Rows are points. The window is the flat piece filled in between its corners: a triangle in 3 columns, a solid with four corners in 4, and so on. A path goes straight from each point to the next, and from the last back to the first. After which points does the path pass through the window?

Window (3 x 3):
[[ 0.01 -0.53 -0.28]
 [-0.35 -0.15  0.16]
 [-0.20  0.78  0.49]]
Path:
(1): [ 0.50 -0.51  0.12]
(2): [-0.35 -0.23 -0.41]
(3): [-0.43  0.10  0.00]
(4): [ 0.68 -0.48 -0.03]
(5): [0.14 0.27 0.55]
(6): [-0.34  0.73  0.04]
(7): [-0.43  0.43 -0.29]
(8): [ 0.22 -0.39  0.44]
(9): [ 0.08 -0.56  0.10]
(10): [-0.23 -0.47 -0.50]
(11): [-0.18 -0.42 -0.36]
(12): [ 0.48 -0.61  0.15]
(13): [ 0.00 -0.46  0.49]
(14): [-0.59  0.13 -0.10]
(15): [-0.56  0.67  0.19]
(16): [-0.01  0.07  0.43]
Through the window after points: 3, 7, 11, 13, 15

Window:
[[ 0.14 -0.22 -0.01  0.19]
 [-1.17  0.04 -0.11 -0.42]
 [ 0.07  0.46 -0.24  0.32]
 [ 0.47 -0.22 -0.34 -0.09]]
Path:
(1): [-0.58  0.18 -0.45  0.12]
(2): [-0.21 -1.00 -0.33  0.32]
(3): [ 0.00  0.42  0.11 -0.09]
(4): [ 0.16  0.03  0.24 -0.34]
(5): [-0.27 -0.40 -0.38  0.04]
(6): [-0.34  0.20 -0.59  0.48]
(7): [-0.16  0.51 -0.14 -0.02]
(8): [-0.89  0.38  0.17 -0.90]
(9): [-0.99 -0.29 -0.39  0.14]
(10): [-0.25 -0.35 -0.30  0.17]
(11): [-0.01 -0.10  0.23 -0.29]
(12): [-0.15  0.25  0.35 -0.25]
Through the window after points: 2, 8, 12

Window:
[[ 0.06 -0.89 -0.03  0.70  0.37 -0.22]
 [-0.09 -0.19 -0.19 -0.24 -0.41  0.36]
 [-0.27 -0.38 -0.17 -0.14  0.15  0.90]
 [-0.32  0.32  0.05 -0.24  0.30  0.21]
 [ 0.12  1.18  0.87 -0.28 -0.16  0.86]
 [ 0.37 -0.74 -0.79  0.51  0.44  0.03]]
Path:
(1): [-0.14 -0.45 -0.10  0.73  0.24  0.21]
(2): [ 0.14 -0.45  0.11 -0.36  0.40 -0.38]
(3): [ 0.12 -0.45  0.45 -0.15  0.59  0.08]
(4): [-0.05 -0.18 -0.47  0.51 -0.01  0.17]
(5): [-0.21  0.18 -0.28  0.21  0.24  0.30]
(6): [ 0.06 -0.28 -0.13 -0.15  0.36  0.08]
(7): [ 0.48 -0.49 -0.09 -0.41  0.30  0.87]
(8): [-0.33 -0.13 -0.10  0.33 -0.14  0.39]
(9): [-0.17  0.12 -0.49  0.64  0.06  0.23]
(10): [ 0.22 -0.35  0.05 -0.12  0.43  0.41]
(11): [ 0.29 -0.21  0.17 -0.45  0.10  0.57]
(12): [-0.63  0.23 -0.44  0.43 -0.42  0.08]
Through the window after points: 1, 3, 5, 11

Window (8 x 8):
[[-0.73  0.35  0.47  0.52 -0.48 -0.17  0.54 -0.16]
 [-0.36  0.22  0.01 -0.13  0.05 -0.46 -0.77 -1.00]
 [-0.25  0.12 -0.15 -0.44 -0.33  0.64  0.62 -0.38]
 [ 0.16 -0.15 -0.22 -0.84 -0.14  0.16  0.89  0.11]
 [-0.67 -1.22 -0.12 -0.09 -0.05  0.18  0.56 -0.29]
 [-0.25 -0.06  0.70  0.36 -0.21  0.40 -0.27 -0.02]
 [ 0.11  0.49  0.09  0.66 -0.82 -0.22 -0.48 -0.48]
 [-0.03  0.23 -0.57 -0.04 -0.09  0.14 -0.30 -0.05]]
Path:
(1): [-0.64  0.17 -0.19 -0.25 -0.72 -0.28 -0.64 -0.23]
(2): [-0.02  0.04  0.20  0.06  0.29  0.09  0.09 -0.92]
(3): [-0.27  0.08  0.40  0.39 -0.05  0.23  0.06 -0.22]
(4): [-0.43  0.06  0.43  0.14 -0.48  0.03 -0.17 -0.19]
(5): [-0.29  0.24 -0.30 -0.08 -0.48 -0.03 -0.34 -0.14]
(6): [ 0.12  0.15 -0.23  0.28  0.10  0.20  0.09 -0.21]
(7): [ 0.80  0.32 -0.10  0.10  0.31  0.02 -0.21 -0.93]
(8): [-0.35  0.41 -0.04 -0.06 -0.39 -0.15 -0.33 -0.33]
Through the window after points: 1, 3, 5
